Each row is a point. The ring and each string are closed loops that go straight from each point to the next, and from the last back to the first. Before rounding, they use only three directions, however many columns there are. How many times does the string pass through the ring? Passing back the other way cancels.
In the rows, 100 means zero.

Ring:
143	79	102	61
158	77	86	93
137	81	76	124
107	84	76	136
69	77	81	137
52	67	88	125
58	64	104	84
84	73	113	57
121	79	110	50
String, 19 rows:
43	75	107	84
42	54	112	69
77	45	107	67
103	56	98	81
105	74	101	77
107	91	108	63
139	93	112	44
159	89	102	57
195	62	80	91
183	52	69	119
130	64	80	114
107	87	92	100
100	104	92	106
92	98	76	145
78	70	64	170
79	59	75	144
80	68	87	118
81	74	93	105
64	92	104	87
Times through: 3

Ring, 6 rows:
88	109	113	26	117	105	84	111
54	108	61	42	127	92	123	109
37	110	35	95	113	92	135	85
54	112	60	135	94	103	100	66
89	112	114	127	87	116	53	68
109	112	146	61	97	119	47	92
String (13 x 8):
76	108	88	146	111	104	47	77
72	113	88	172	80	114	62	50
73	116	94	153	66	119	80	46
81	115	106	98	76	117	88	66
88	114	115	99	83	117	71	72
107	115	145	76	74	126	60	73
85	111	107	77	104	109	73	90
88	107	107	76	127	102	53	105
107	108	139	27	119	110	52	115
120	112	163	5	101	120	56	110
115	114	158	34	86	124	59	93
94	113	124	71	89	117	71	83
83	110	103	107	107	108	58	84
Times through: 2

Ring:
140	106	92	63	86	57	106	129	91	100	119
114	94	92	65	101	81	99	96	116	121	110
81	83	102	80	104	113	98	74	122	132	101
69	79	115	84	99	140	106	61	99	144	91
81	85	117	82	92	135	112	72	79	139	92
97	94	117	88	77	111	117	108	64	114	103
124	105	104	84	73	69	113	140	72	90	118
String:
146	102	84	38	106	68	100	92	107	131	108
133	96	83	40	113	75	95	80	123	138	106
75	81	100	88	103	106	95	82	134	124	105
54	76	110	106	96	122	98	82	128	120	103
58	72	107	80	115	143	96	41	132	156	89
88	81	105	58	113	136	102	42	107	163	86
95	89	107	74	96	114	107	81	94	133	98
58	80	118	108	87	129	106	89	101	118	101
42	76	125	119	85	142	108	85	100	119	98
78	82	118	72	100	150	112	51	80	157	84
106	89	110	50	104	136	112	50	73	163	84
95	88	110	69	97	125	110	71	83	142	93
79	87	112	97	85	111	107	100	96	113	105
46	75	122	108	92	148	107	70	102	132	93
52	72	118	87	106	159	104	41	107	157	84
80	77	106	55	119	147	101	27	112	174	82
55	73	110	90	107	138	97	55	128	144	93
49	76	113	114	92	122	99	90	126	113	105
96	89	103	78	95	101	103	92	105	122	105
127	96	90	49	105	84	101	85	107	134	105
158	104	76	26	112	56	97	91	114	133	110
151	105	80	44	101	49	98	112	113	114	117
91	92	104	99	83	83	103	123	109	94	117
98	93	105	87	86	92	106	110	98	108	110
134	101	94	56	94	74	106	106	92	118	110
185	115	74	19	102	36	103	114	93	121	116
165	110	78	35	100	42	101	117	102	114	118
190	114	68	5	112	36	99	99	104	134	113
Times through: 0

Ring (10 x 14):
94	77	102	143	97	132	99	105	70	154	38	101	126	108
92	81	104	133	87	122	102	110	72	148	57	106	117	102
91	94	100	109	82	107	101	110	82	130	85	105	104	97
94	115	99	76	81	86	95	107	95	106	117	106	92	91
103	139	107	47	84	67	86	101	107	86	138	112	91	83
109	149	110	38	90	62	80	96	111	79	139	113	94	81
109	146	102	43	101	70	77	89	112	80	126	101	97	90
104	131	90	62	107	86	81	88	107	90	106	89	98	102
99	111	85	90	108	105	86	90	96	109	80	83	105	111
96	87	93	127	104	126	94	98	79	139	48	91	119	112
String:
104	109	105	101	104	106	87	95	88	122	70	102	118	101
95	111	83	83	99	99	91	95	97	106	96	86	96	107
90	108	61	81	107	105	90	89	102	99	95	64	85	121
96	111	86	85	98	99	91	96	96	108	94	89	98	105
107	107	115	109	103	108	87	97	84	130	61	110	127	97
104	92	107	131	110	126	89	95	77	144	35	101	133	107
98	72	100	158	112	145	95	97	67	162	10	94	138	117
97	65	106	168	106	149	99	102	61	171	5	101	142	114
103	72	129	167	99	140	97	107	57	176	8	123	152	99
102	89	122	135	94	121	95	106	70	152	43	120	135	95
100	68	136	169	88	138	102	115	53	181	15	133	150	92
84	72	94	138	83	127	108	113	70	151	59	99	109	106
82	94	72	96	86	107	102	105	91	115	101	81	83	110
93	105	93	92	88	99	96	104	91	115	97	98	97	100
102	111	115	96	89	97	91	104	86	123	85	116	115	90
102	110	124	97	80	93	95	110	83	127	92	127	115	82
98	113	103	87	89	94	92	102	92	114	97	106	104	94
87	111	75	72	86	91	97	102	100	98	122	83	78	105
85	107	79	76	79	91	101	107	97	102	125	89	77	101
84	100	85	88	75	96	104	111	91	113	115	96	82	99
84	99	76	89	84	101	101	105	93	111	108	85	83	106
95	103	99	99	89	103	95	104	87	122	87	102	105	99
87	93	82	104	89	110	100	104	87	122	87	88	94	108
85	77	86	130	90	126	104	107	76	142	62	90	105	111
87	66	91	151	94	138	105	107	67	158	37	93	118	114
85	90	68	105	97	116	99	99	89	120	82	73	91	118
97	99	98	109	98	112	93	100	85	128	70	98	112	104
106	101	119	118	100	113	89	100	79	138	53	115	131	95
102	91	102	129	110	126	90	94	78	142	37	96	130	110
107	102	112	117	108	116	86	94	81	135	48	106	132	102
Times through: 1
String (31 x 14):
106	137	84	53	113	84	77	82	112	82	108	81	96	106
108	126	99	77	112	94	79	86	100	102	85	94	113	102
109	118	113	93	104	99	83	94	91	118	74	108	122	96
100	114	96	86	98	98	89	97	94	111	91	97	105	100
93	113	67	76	107	100	88	89	104	96	100	69	87	117
96	116	66	74	113	101	85	84	105	94	94	66	90	119
107	124	93	79	114	98	79	85	101	102	82	88	111	106
110	125	111	82	106	93	81	91	96	109	83	107	119	95
102	122	96	75	100	91	86	94	99	102	100	96	102	99
92	126	65	53	100	85	88	90	112	80	128	71	75	111
96	121	82	67	96	89	89	95	104	94	114	86	88	103
103	127	102	69	95	84	85	96	100	99	108	103	102	93
95	135	74	40	94	73	87	93	115	73	143	81	72	102
103	155	95	19	88	53	81	95	121	62	164	101	76	85
115	158	133	32	81	50	79	102	110	80	149	136	102	65
113	136	138	68	83	72	84	105	95	107	112	138	117	70
102	121	110	77	88	86	89	102	95	108	106	112	105	88
91	118	81	66	87	86	94	101	102	95	124	89	81	100
98	115	100	83	91	93	91	101	94	110	99	103	102	96
100	115	105	86	90	93	91	102	92	113	97	107	105	93
89	115	79	69	87	89	95	101	101	97	122	87	80	102
84	119	69	53	80	79	98	103	108	84	147	81	64	102
97	134	107	49	72	65	93	109	104	89	149	117	83	79
93	137	85	35	78	63	92	102	113	74	161	96	68	90
95	129	84	52	88	77	90	98	108	85	135	91	79	97
103	129	104	65	91	81	87	99	101	98	115	107	99	90
117	148	136	54	91	66	78	98	102	96	117	133	117	72
126	164	148	39	95	55	70	94	107	86	124	143	123	64
113	138	121	64	97	78	80	95	101	99	105	118	114	83
100	127	90	63	98	85	85	93	105	93	113	92	94	99
95	133	64	45	104	81	84	86	116	73	131	69	74	111
Times through: 3
